Rows are points. Any point is a mix of the corners, with weights that add up to 1. It lies inside the corners' shape when no weight is negative. Is each point inside? If not, which corners have a negative weight?
(in the rows, 128 means zero)

Corners:
(1): [108 168]
(2): [106  79]
(3): [138 176]
Points:
[118 108] => outside (1)
[105 133] => outside (3)
[135 169] => inside
[111 165] => inside
[111 160] => inside
[121 179] => outside (2)

Corners:
(1): [146 122 129  93]
(2): [163 133 172 113]
(3): [ 94  66 153  67]
(4): [161 184 153 129]
(5): [135 158 102 179]
Points:
[145 130 130 110] => inside
[148 123 153  93] => outside (5)
[158 174 134 169] => outside (1, 3)
[123 129 116 164] => outside (1, 4)
[134 114 155  98] => inside
[156 124 183  98] => outside (1, 5)
[151 134 150  99] => outside (5)
[146 168  97 169] => outside (2, 3)

Corners:
(1): [ 94 176 121 130 155 178 127 136]
(2): [183  21 129 161 110 139  88 130]
(3): [150  30  90 167 167 123 148 125]
(4): [ 51 153 144 119 126 154 121 144]
(5): [ 85 161 141 141 144 133  92 163]
(6): [135 147  70  16 106 115 155 144]
(7): [131 151 163 167 134 133 134 122]
(8): [173  61  97  59 133 107 113 101]
(9): [136 117 179 153 150 135 125 153]
Points:
[135 109 159 145 142 136 121 146] => inside
[ 80 134 154 183 135 156 105 144] => outside (6, 8, 9)
[135 102 148 117 125 128  98 147] => outside (1, 3, 7)
[133 120 139 138 127 131 130 140] => outside (1, 8)
[137 116 123 120 152 105 132 143] => outside (1, 2, 4)
[148  94 102 115 139 128 129 121] => outside (4, 9)
[107 126 113 117 153 142 129 138] => outside (2, 7)

Corners:
(1): [151 136  80 112 189  84 127 133 155  97 168 160]
(2): [ 57 141 166  96 111 162 116 146 160 110 129 175]
(3): [193 110 139  90 171 115 102 119  98 115 172 127]
(4): [186 141 139 127 155 107  92  85  74 105 120 124]
(5): [178 154 163 129 149 125  92 202  82 142 105  65]
(6): [113 102 116 123 134  97 137  71 160 105 144 128]
(7): [151 128 129 102 183 147  88 122  84 105 118  90]
(8): [148 103 111 149 145 101  59 142  77 103 124 127]
(9): [154 121  99 146 158 146 147 115 107 105 178 138]
(10): [175 122 147 133 167 150  85 131  78 156 105 122]
(11): [120  71 121  84 106 164 187  92 172  88 107 183]
(12): [177 157 166 124 125 201  55 158 110 138 102  94]
(13): [101 137  79  54 113 145 162 112 175 137 139 157]
Points:
[135 136 140 113 141 152 101 136 123 117 128 130] => inside
[171 141 142 129 167 131  77 143  90 122 127 103] => outside (11, 13)
[132 143 129  93 143 164 130 136 133 106 119 134] => outside (3, 6, 8, 10)
[143 141 146 112 141 160  80 174 108 130  97 110] => outside (3, 4, 6, 9)
[137 127 139 112 131 140 113 126 119 114 128 125] => outside (1, 10)
